Each row of a before or after table is a point. The points were changed in one or more steps. Then noise was added and the rows were shuffled. The steps act on how far a point lies along the listed directions, d1 being the first. Name the steps. A step turns or swaps two directions, mirrors them in a line or flattens them onto one, adds a multiple of one to another, or multiplies one. Angles are multiples of 10 degrees, from the lower direction toward the higher: turns from -170 to 170, lines from 10 to 170 but not 90. Use the fewest steps. Two steps may share a direction if one is a turn and the other turns, adds or multiplies; they go together, in the order done. Otherwise the lowest direction goes first.

Directions:
(1): [-18.6   4.8]
(2): [ -4.8 -18.6]
Before, 10 rows:
[[-7.7 -5.6]
 [ 4.2 -6.4]
 [ 4.6 -0.8]
 [ 5.3  1.5]
 [ 1.1 -7.8]
 [-4.6 -0.3]
 [-7.2  0.9]
 [ 0.9 -7.2]
 [-4.1 -3.4]
 [-2.1 -2.3]]
After:
[[ 2.8 -7.7]
 [ 2.0 -7.1]
 [-2.0 -2.7]
 [-3.8 -3.9]
 [ 5.0 -0.1]
 [-5.0 -1.3]
 [-6.2 -6.9]
 [ 4.9 -6.2]
 [ 5.2  2.7]
 [-7.2  0.0]]
Steps: turn d1 and d2 by 10 degrees

Directions:
(1): [-21.2  14.0  -9.4   1.5]
(2): [  5.2  -8.6 -22.8  10.6]
(3): [ -7.2 -13.2  -6.7 -21.5]
(4): [-14.4 -17.1   9.0  12.5]
Before, 9 rows:
[[  0.8   8.3   3.3   1.8]
 [ -2.0   2.7   4.1   2.6]
 [  2.6  -8.6 -10.4   4.1]
 [  6.1  -0.2   1.1  -2.8]
 [  1.8   7.2   3.8  -1.1]
 [ -2.3   5.7   1.5  -6.3]
 [  7.1   2.5   5.4  -3.2]
 [  0.5   0.2   3.7  -2.1]
 [ -2.3   2.5  -0.6  -4.4]]
After:
[[-3.2  6.3  3.1  4.7]
 [-3.2  6.0  2.0  1.5]
 [ 1.4  5.2 -2.6 -3.5]
 [ 4.9 -5.0 -8.3  1.1]
 [ 2.0  8.3  0.0 -3.0]
 [-5.1 -0.2  0.2 -1.9]
 [-6.7  2.6  2.2 -2.3]
 [ 0.0  1.0  4.3  3.0]
 [ 0.7  1.1  1.6 -2.0]]
Steps: turn d1 and d4 by 70 degrees; multiply d2 by 0.7

Directions:
(1): [ 25.9 -13.0  -2.2 -10.3  10.6 -17.4  -0.4 -10.0]
(2): [ -7.2   8.0   2.8 -18.0  15.1   6.6 -26.9  -5.2]
(3): [-20.7 -18.5   6.0   2.3  19.8 -12.4   5.5   9.0]
(4): [  8.6 -18.5  22.6  -7.5  -6.5  18.8  -1.3   9.6]
(5): [ -7.1 -18.3 -20.2  -3.2   0.1  17.8   4.4 -18.2]
Before (10 x 8):
[[  1.3   3.7  -8.2  -0.2   0.5  -7.4  -0.1  -9.0]
 [ -4.6   0.7   5.6  -1.1   5.6  -3.6  -5.6   5.9]
 [ -3.6   3.5   3.3  -1.0   4.6  -3.1  -3.5   0.0]
 [-10.6   3.5  -7.4   5.1   1.5  -5.1  -0.8   2.6]
 [-10.6   0.7  -1.0   6.2  -0.5  -1.4   4.7   0.5]
 [-12.1   3.2  -2.5   1.4   2.2   3.5  -2.0   3.0]
 [ -4.1   2.7   0.3  -1.5  -1.1   5.2  -5.7  -2.3]
 [  6.0   1.8   2.2   2.0  -6.1   6.1  -0.9  -1.9]
 [  0.8  -6.4  -7.2  -2.1   1.8   2.1   1.7  -4.7]
 [ -2.7  10.6  -0.6  -4.5  -1.9   0.6  -9.1  -0.6]]
After:
[[ -6.0   5.7   1.4   4.8   2.3  -7.3   2.3   7.5]
 [ -4.7   0.6   3.7  -5.7   6.6  -6.2  -6.0   3.2]
 [ -3.6   7.0  -6.5   7.3  -1.3 -11.6   2.1   3.4]
 [ -6.5   0.2   5.6  -0.7   3.0  -1.1  -4.2   2.7]
 [ -0.5   8.5   0.1   7.2  -4.7  -7.2   4.7   1.3]
 [ -6.5  -0.4  -5.6   1.9  -2.3   6.5   1.4  -0.1]
 [ -5.6   3.0  -8.9   0.1   0.8  -2.2  -1.9  -9.2]
 [ -1.5  -0.8   0.9   1.3   5.4  -7.4   2.1  -1.2]
 [  3.3  -0.2   6.4  -3.5  -0.6   7.5  -7.7  -0.8]
 [  1.3  -4.6   1.0   2.2   4.4 -10.4   3.1   3.9]]
Steps: turn d1 and d5 by 70 degrees; add -0.5 times d3 to d4; turn d2 and d3 by 70 degrees

Directions:
(1): [ 23.6  -8.9   3.8  -4.4   3.2 -11.3  15.2  21.8  11.6]
(2): [  1.6   6.6  17.5 -28.0   0.3  -5.3  13.3 -14.5 -10.0]
Before (10 x 9):
[[ 6.8 -0.9  5.4 -5.1  2.2 -2.0  4.5  1.0  1.7]
 [ 0.8  3.3  6.3 -9.2 -1.1 -0.7  4.7 -3.2 -2.4]
 [ 4.6 -3.7 -4.1  6.6 -0.6  0.3 -1.8  8.8  1.2]
 [ 0.0 -1.2 -5.2  7.8  1.4  1.1 -1.9  7.3  3.2]
 [ 7.0 -0.1  6.8 -6.3  1.0 -6.9  8.9  5.7  0.9]
 [-3.6  0.9  0.0 -1.9  0.2  1.6 -3.8 -3.9 -4.9]
 [-2.9  2.6  2.5 -5.9  2.6  0.7  1.6 -8.6 -4.9]
 [ 2.8 -1.5 -2.2  0.7  0.1 -1.5  2.0  5.7  4.4]
 [ 2.5 -0.1  4.1 -6.5  0.0 -0.9  5.1 -1.0 -1.2]
 [-5.8  0.2 -5.0 10.3  0.9  1.4 -9.7  1.1 -1.0]]
After:
[[ -3.5   1.0   0.2  -2.2   0.3   1.4  -3.5  -4.0  -5.0]
 [  2.3  -2.3  -2.9   8.0   1.6   2.1  -3.8   3.9   4.3]
 [ -6.2   1.5  -3.8   3.9   2.1   3.8  -4.8  -6.5  -3.0]
 [  0.8  -2.3  -4.8  12.1   0.0  -1.1  -2.7   9.7   4.4]
 [  4.8   0.4   3.5  -6.2   2.1  -3.3   7.0   4.2   0.5]
 [  8.4  -2.4   2.9  -4.2   0.0  -3.1   5.0   6.2  -0.9]
 [  3.3  -1.2  -1.2  -0.9   0.2  -2.1   3.0   5.2   4.1]
 [ -5.0   1.3  -4.5   8.0  -2.0   4.6  -6.1   0.7   1.0]
 [  1.3   2.6   8.3 -10.5   1.9  -5.2   3.4  -3.5  -5.2]
 [ -2.2  -1.7  -4.3   6.6  -0.7   3.4  -3.3   1.9   1.3]]
Steps: mirror d1 and d2 in the line at 160 degrees

Directions:
(1): [  8.9  24.0  -9.3  -6.6  22.1 -14.8 -13.5   5.7   1.3  13.7  -0.3  17.5]
(2): [ -4.1  -9.5 -15.9   4.8   6.0  22.3 -15.9  10.5 -16.9  -9.6  19.1  13.3]
(3): [ -8.0 -17.2 -16.6 -15.7  -2.3 -14.7   1.2  16.1  23.2 -14.7  -3.1   8.8]
(4): [ 13.0  -0.2  -7.3   2.3  -7.8  -2.6  -2.2 -17.2 -13.3 -20.4 -25.8  18.7]
(5): [ -3.3   5.7  15.8   8.4  -8.7 -20.5 -21.2  -9.1   4.1 -19.2  20.7   0.7]
(6): [-18.4  -9.3  -3.5 -23.9  -0.4  -4.9   0.5 -27.8  -9.3  13.0   8.9   7.7]
Before:
[[  6.0   9.7   4.7   1.8   2.9  -3.6  -2.5  -4.6  -0.5   1.0  -4.7   4.9]
 [ -2.3  -1.0   2.0  -0.4   0.0  -2.1   0.9   3.3   3.9  -5.2  -2.6  -1.0]
 [  1.4  -6.6  -2.2   2.8  -3.1   8.3   1.6   4.4  -3.8  -9.4  -4.0  -1.4]
 [ -1.4  -5.0   4.7   1.1 -10.9  -0.8  -0.7  -8.7  -0.1  -7.7  -0.5  -2.8]
 [  4.2   2.1   4.8   6.9  -4.5   2.7  -2.2   2.1   1.0  -6.7  -5.4  -3.7]
 [ -0.2   2.9   9.1   2.6  -1.2   0.9   1.8  -8.5  -6.3   4.1   4.0  -5.8]
 [  4.8   2.3   3.6  -0.2   4.7   0.2   4.3  -5.9  -3.2   8.6  -5.0  -1.4]
 [  2.5   1.9  -4.0  -4.0   4.3   5.4   8.3   1.2  -1.4   3.5  -7.4   1.7]
 [-10.1  -8.4   1.6  -6.7  -2.0  -4.6   0.5  -5.9   2.7  -3.0   6.0  -3.4]
 [  2.6  -5.2  -1.6  -3.0  -2.5  -0.9   1.7   5.1   1.8  -3.0  -2.6   2.7]
 [  1.9   5.0  -2.9   1.4   3.1   4.5  -4.6   2.3  -6.5  -3.1   0.6   3.9]
 [ -4.1  -8.9  -0.3  -2.2   0.2   2.6  -5.9   1.8  -2.9  -7.2   2.2   6.2]
 [  1.5   2.1   4.1   0.7  -3.2  -5.6   3.7  -3.9   1.2  -0.7  -6.9  -3.7]]
After (13 x 12):
[[  2.4   6.1   6.8   4.2  -2.7   0.2   0.5  -1.5  -2.1  -2.6  -2.3  -5.2]
 [ -3.8  -4.6  -3.1  -3.9  -1.6  -6.0  -1.3   1.8   3.7  -5.4   1.1   1.4]
 [ -6.5  -0.7   0.3  -7.7  -1.0  -5.8  -6.1  -6.0   2.4   3.1   9.6   1.3]
 [ -6.5  -5.6   4.8  -2.5  -6.8   0.0  -0.7  -4.6   2.8  -3.8   1.6  -4.6]
 [ -5.1  -3.1   0.0  -1.0   1.4   3.7  -1.3   1.3  -1.6  -3.2   2.5   0.2]
 [  5.4  -2.6  -1.1  -1.9   1.3  -7.9   2.5   0.9   6.2  -3.9  -8.2   2.4]
 [  1.6  -3.9   0.4  -0.5  -2.5   3.0  -2.7  -0.1  -6.3  -2.2   3.2   3.7]
 [ -1.0   1.4   1.3  -7.1   2.3 -10.3   5.2  -0.7   7.4   5.3  -2.3  -1.9]
 [ -3.2  -2.2   4.6  -2.2  -3.5   1.7  -1.0 -11.9  -8.9  -2.3   1.3  -1.1]
 [  4.9   1.1  -2.4  -0.5  -1.3   0.8   2.8  -2.9  -2.5  -8.8  -8.1   5.9]
 [  1.9   0.5   5.1   3.1  -2.9  -4.8  -0.1   5.3  10.1  -7.2  -0.9  -1.0]
 [ -1.1   2.5   8.1   1.7   4.2   3.0  -6.5  -3.3  -8.1   4.1   4.2   1.3]
 [ -4.5   2.6  -4.9  -5.8  10.8  -0.3  -4.8   1.4  -2.4   6.9   7.3   3.1]]
Steps: turn d1 and d6 by -90 degrees; turn d2 and d3 by -100 degrees; turn d4 and d5 by 70 degrees

Directions:
(1): [ -2.6  10.5 -16.1 -16.2 -20.6 -17.2  -1.0  -9.2  12.9   4.7  -4.5   4.6
  15.1   3.7 -25.3  14.3  11.5  20.2]
(2): [  5.4 -15.4  11.6  -5.8 -17.0 -13.6  -4.1  -0.7   3.7 -19.6   9.4  -3.0
  33.3   3.5   5.3  -1.2  -4.9 -26.5]
(3): [ -1.1   5.2   1.7 -29.4  -5.5 -10.3   0.6  10.9  -2.1   3.2 -11.2  -2.6
 -19.6  32.1  18.9   9.9   2.0 -11.4]
(4): [-23.6 -22.9   5.7  -2.9 -25.7  -1.4   1.6  27.1  -8.8  12.0  10.0   8.3
  -7.9  -6.9  -5.1  -7.6  -9.2  10.7]
(5): [-11.7 -12.4 -10.1 -24.9  18.3   8.1  10.6   5.9  17.4   0.2 -11.5   5.8
   5.0 -10.6  -7.1 -24.2  18.2 -13.1]
Before (10 x 18):
[[ -1.8   5.9  -3.3   7.6  -4.1  -2.3  -2.4  -3.7  -2.3   3.5   0.8   0.5
   -0.2  -3.0  -7.0   4.7  -4.6  13.8]
 [  1.5  -1.6   0.7   8.4  -3.9   0.6  -1.4   0.9  -4.6  -3.2   2.7  -0.5
   -3.9   3.0   5.3   0.8  -3.2   1.0]
 [  5.6  -2.4   3.8  -4.8   4.2  -1.7   0.1  -0.4  -2.3  -7.5  -4.9  -2.8
    2.8   7.7   9.6  -2.7   0.2 -14.9]
 [ -0.7   2.8   1.3  -4.5  -2.2  -1.1  -3.7  -3.9   1.9  -6.7   1.3  -3.9
    9.9   1.3   1.0   0.3   1.3  -7.4]
 [ -4.2   1.2  -0.8  -2.5  -9.8  -5.0  -1.1   2.4   0.4   4.2   1.8   3.5
    0.1   0.8  -4.4   3.5   1.7   4.8]
 [  1.5  -1.0   2.4  -0.2  -7.1  -0.3  -3.5  -1.2   2.3  -3.2   5.5   0.7
   10.3   0.8  -3.6  -0.2  -2.5  -3.7]
 [ -0.8   0.7   2.0   2.6  -7.4   0.8  -1.9   3.9  -7.6   4.3   4.4  -1.2
   -4.5   2.1  -0.8   6.7  -6.1   5.1]
 [ -4.9   5.4  -6.7  -4.3  -2.9  -2.3  -0.6   0.2   2.0   6.0  -0.3   2.8
   -4.9   0.5  -5.4   5.8   4.5   7.9]
 [ -5.8  -1.7  -3.5  -1.5   3.0  -1.3   1.1   4.7  -0.1   8.1  -4.0   3.9
   -8.0  -3.2  -3.7  -0.8   3.5   7.4]
 [ -8.2  -5.9  -4.4 -11.8   0.6  -0.7   6.3   4.5   1.6   3.9  -4.6   1.2
   -2.8  -0.8  -2.4  -2.6   6.8   2.5]]
After:
[[ -6.3 -11.9   1.7 -10.6  -0.6  -1.3   5.4   5.8   0.5  -2.3  -1.4  -0.6
    3.8  -0.6   3.6  -5.5   3.7  -8.4]
 [  1.6  -4.9   7.5   9.4  -6.6  -4.3  -4.2  -1.2  -4.2  -7.8   7.0  -2.3
   12.3  -2.0   3.0  -0.1 -10.7  -5.8]
 [  0.2  -1.5   3.9   1.7 -10.3  -1.5  -2.8   3.7  -6.9   0.9   6.0  -1.5
    1.4   2.8  -0.1   6.5  -6.7   0.8]
 [  0.5   2.0  -3.9   5.4  -7.1  -2.0  -1.1  -1.1  -2.0  -0.5   0.8   0.5
   -3.3   3.8  -0.7   3.9  -0.2   7.8]
 [ -0.7  -8.0   6.4  -1.6  -5.4  -3.8  -2.6   3.5  -0.7  -7.7   7.2  -1.0
    9.3   1.2   7.4  -0.4  -3.1 -16.1]
 [ -2.2 -11.9   4.5  -4.4  -7.2  -9.3  -1.3   4.4   1.6  -4.7   2.1   1.8
   12.5  -1.1   0.6  -2.1  -0.1 -10.2]
 [  1.2  11.3  -9.0  -5.5   9.8   2.5   2.7  -2.6  -1.1   7.4 -12.7   0.5
  -15.3   6.4  -1.2   2.5   7.1   9.4]
 [ -3.2   9.5  -2.2   1.4  10.5   9.1  -1.4  -2.1  -2.2   3.5  -3.2  -2.9
  -10.8  -1.1   2.3  -1.4   2.2   3.8]
 [ -2.5  -4.8   6.9   2.9  -4.1  -0.1  -1.1   5.9  -4.1  -0.3   4.8   1.2
   -1.2  -0.1   6.0  -2.1  -3.5  -6.4]
 [ -0.8   4.7   0.0   6.8   6.5  10.7  -1.0   1.2  -2.7   6.2   1.7   1.2
  -10.9  -1.9  -0.8  -2.7  -2.6   6.0]]
Steps: turn d1 and d2 by 160 degrees; multiply d2 by 1.6

Directions:
(1): [  0.1 -18.8  -4.4  11.1  -3.7   6.6   8.3  21.9  31.7  13.8  15.2   0.8
  -1.1  -1.2 -10.5  15.7  -6.4  -9.0   2.5 -15.1 -12.2 -20.3  17.6  16.9]
(2): [-23.3   5.4  -9.4 -24.0 -12.3  -6.1   7.2 -12.7  13.8  19.5  18.8 -18.0
  11.1 -26.7   7.2  -1.4  11.3   7.8  11.0 -11.8   0.8   9.9  -6.7  -5.4]
(3): [ -0.1  23.7   7.1   9.7   5.6 -18.0  17.0  -7.2  18.3  -4.9 -14.8   0.3
  13.0   3.4 -10.1  15.3  -4.9  29.9  -7.6  -2.2  -8.7 -12.6 -23.8  11.2]
(4): [-14.9   4.0   5.4  -4.2   7.2 -11.3  17.9  -5.7   2.1 -10.4  -9.2  11.7
  28.0  -3.3  -0.8  -5.1   2.7 -10.8   2.8  19.7 -14.0  14.3  36.8  12.5]
(5): [ 22.8  -6.8  17.7  -4.2   0.9 -21.0  -2.4 -16.0 -21.6   0.5  31.0  16.5
   4.1  -5.4   3.6  18.0   3.9   7.6   4.3  -8.9 -18.6  -9.0   7.4  -8.3]
(6): [ -0.8  -1.3  -1.4  27.3  28.2  -6.0   3.3 -12.2   6.2  13.7  16.8  -5.4
 -14.8   2.9  13.1 -13.8  -5.5  -2.0 -11.5  -5.2 -13.8  30.7  -6.4  12.9]
Before (13 x 24):
[[  2.0  -3.1  -0.7   7.6   3.7   5.6  -3.2   4.9  -0.6  -1.0  -3.8   2.9
   -6.7   4.0  -1.5  -3.1  -3.9  -4.4  -0.5   2.2  -0.4   2.1   4.4  -1.2]
 [  0.9   4.8   2.7  -2.2  -2.9  -5.0   3.1  -5.4   2.9   3.3   7.1  -0.6
    3.3  -3.1  -0.3   6.2   1.0   6.8   2.9  -1.8  -4.3  -0.9   0.2   1.3]
 [ -0.8   4.5   2.9 -11.8  -3.6  -4.0   2.3  -4.8  -6.6  -2.4   1.3   3.9
    9.6  -7.5  -0.7   2.2  -1.8   2.7   1.3   5.6  -0.5  -1.7   9.6  -2.6]
 [  3.0  -4.8  -2.8   7.6   3.2   3.8  -3.0   4.3  -1.2   4.1   1.3  -0.2
  -13.7   7.0   2.1  -2.9  -6.7  -7.8  -1.6  -3.2  -0.8   3.4  -2.5  -1.5]
 [ -1.1  -2.1   1.5  -7.2  -2.5  -3.5   1.3  -3.4  -6.4  -5.7  -5.5   4.4
    8.1   1.3   1.5   1.7   3.6  -2.6   2.9   4.0  -0.5   3.9   6.1  -1.1]
 [ -3.8  -3.3  -5.8  -2.9  -6.2  12.8  -6.9   9.6   7.3   7.1  -3.9  -4.7
   -3.1  -1.1  -0.6  -6.1   0.7  -8.3   0.1  -3.2   6.1  -0.9   3.0   0.1]
 [  2.9  -6.8  -3.4   3.3  -0.5   6.1  -7.2   3.9  -6.3  -1.8  -0.7   0.1
   -5.9   6.9  -1.4  -5.6   0.1 -10.7  -2.1   0.5   2.9   0.7   1.9  -1.3]
 [ -6.5  -8.6  -5.8   0.1   1.3   8.1  -2.5   7.3   6.4   4.2   6.5  -1.9
   -5.8  -0.7  -1.3  -8.1  -1.1 -11.8  -1.4  -1.8   3.3   5.3   7.5   3.6]
 [  3.0  -8.6  -3.2   1.9   2.6   3.4  -1.7   2.5   0.3   2.7   6.2  -0.7
   -8.1   0.7   1.9   0.5   0.2  -4.7  -2.6  -2.5   2.4   1.6   2.1  -2.6]
 [  2.3  -8.8  -3.5  -1.0  -1.1   5.1  -4.9   8.0  -8.8  -1.7   5.7   1.9
   -4.0   2.7  -1.6   0.5  -1.1  -6.4   0.3   0.6   2.1  -3.4   1.1  -5.4]
 [ -4.4   6.2   0.9  -8.0  -6.8  -3.5   1.1  -2.2  -0.7  -1.8  -6.2  -0.2
   10.2  -6.3  -0.9   0.6   2.1   2.7   4.7   4.1   3.7  -0.1   1.4  -1.8]
 [ -2.0   1.2   5.5 -10.2  -8.4  -8.1   3.5  -1.4  -3.1  -7.7  -1.4   4.0
   12.3  -2.5  -1.1   2.5   6.2   0.5   2.9   2.8  -0.7  -0.4  10.7  -3.7]
 [ -2.4  -2.8  -2.7  -4.0   0.3   5.4  -7.9  -1.0  -8.0  -0.3  -1.2   0.9
   -4.5   0.9   6.2  -7.9   1.5  -9.3   3.9   2.3   4.7   7.0   1.4  -5.3]]
After, 13 rows:
[[  7.2  -5.2   2.4   3.6  -3.7   2.0  -5.2   6.2  -1.4   1.8   1.3   3.3
   -2.6  -0.2  -2.5   4.1  -2.1  -3.0   1.6  -2.6   0.3  -6.8   2.0  -0.4]
 [  2.6   2.5   0.6   8.4   2.3   2.1   1.6   1.2   2.2  -2.6  -5.0   1.2
   -4.0   7.0  -2.1   0.4  -3.6  -0.7  -1.4   4.7  -1.1   0.7   2.6   4.9]
 [  4.4   0.6   6.6  -9.8  -4.9  -4.2  -5.0  -4.9 -10.5  -0.1   4.6   7.0
    7.9  -4.5   0.9   0.5   3.9  -1.9   2.2   0.8  -4.1  -1.1  10.6  -5.0]
 [  1.9  -8.7  -0.8   2.3  -6.9   5.6  -3.0  13.9   6.8  -2.0  -1.6  -0.1
   -3.4   5.1  -4.1   2.3   0.1  -5.6  -0.3  -4.2   3.9  -7.3   6.9   0.8]
 [ -7.6  -1.2  -5.1  -9.2  -3.1   2.9  -0.2   2.4  -7.2  -2.9   0.3  -2.1
    4.0  -0.8  -0.5  -2.5   1.1  -2.4   2.4   4.6   5.0   0.8  -0.3  -6.0]
 [  1.7  -2.4  -0.1  -5.3  -4.7   2.5  -6.3   0.9  -2.8   1.6   2.5   1.0
   -3.9  -1.0   1.6   1.7   1.2  -2.6   5.8  -3.9   3.3  -5.2  -4.0  -5.4]
 [ -2.6  -0.1  -1.8  -4.7   2.6  -1.6   3.1  -2.4  -1.9  -3.0  -1.7   0.9
    1.5  -0.1   1.2  -0.1   2.0  -0.4  -1.7   4.5   3.8   4.3   2.7  -4.1]
 [ -4.7  -0.3  -4.0  -9.6  -7.0  -0.5  -1.5  -3.8  -2.4   1.1   2.2  -4.1
    4.0  -4.4  -0.7  -2.0   5.4  -2.9   1.9  -1.7   2.7   1.5  -0.8  -4.8]
 [  0.6  -9.3  -3.9  -1.6  -5.7   4.4  -1.5   7.3   5.2   1.9  -0.5  -1.3
   -3.4   2.7  -0.9   4.7  -0.3  -4.3   3.2  -6.2   2.7  -4.0  -1.1   1.3]
 [ -0.8  -1.8   4.6  -7.0   0.0  -5.4   1.4  -1.6  -3.4  -3.4   6.8   7.4
    6.4  -3.0  -2.6   0.3   0.9  -2.0   0.1   1.7  -3.2  -1.3   8.5  -0.6]
 [  3.6  -3.7  -2.5   1.2  -2.5   9.6  -3.2  10.9   3.2   2.3  -1.0  -0.1
   -5.4   1.1  -4.8   2.3  -8.4  -2.9  -2.9   0.2   4.4  -9.6   5.2   1.6]
 [ -5.4   1.8  -1.2  -4.6  -2.1  -0.8   1.3  -2.0   3.9   3.8   2.1  -1.8
    2.7  -7.6   0.4  -0.3   1.9   2.4   4.1  -1.9  -1.9   3.9   1.3  -4.7]
 [ -5.5   6.3  -0.3  -6.3  -2.1  -5.6   3.8  -6.8  -3.2   2.0  -0.6  -0.9
    1.3  -1.3   2.3  -3.0  -1.2   1.4   2.5   1.6  -1.7   7.2  -2.4  -4.3]]
Steps: swap d1 and d4; turn d2 and d5 by 160 degrees; flatten d3 and d6 onto the line at 50 degrees
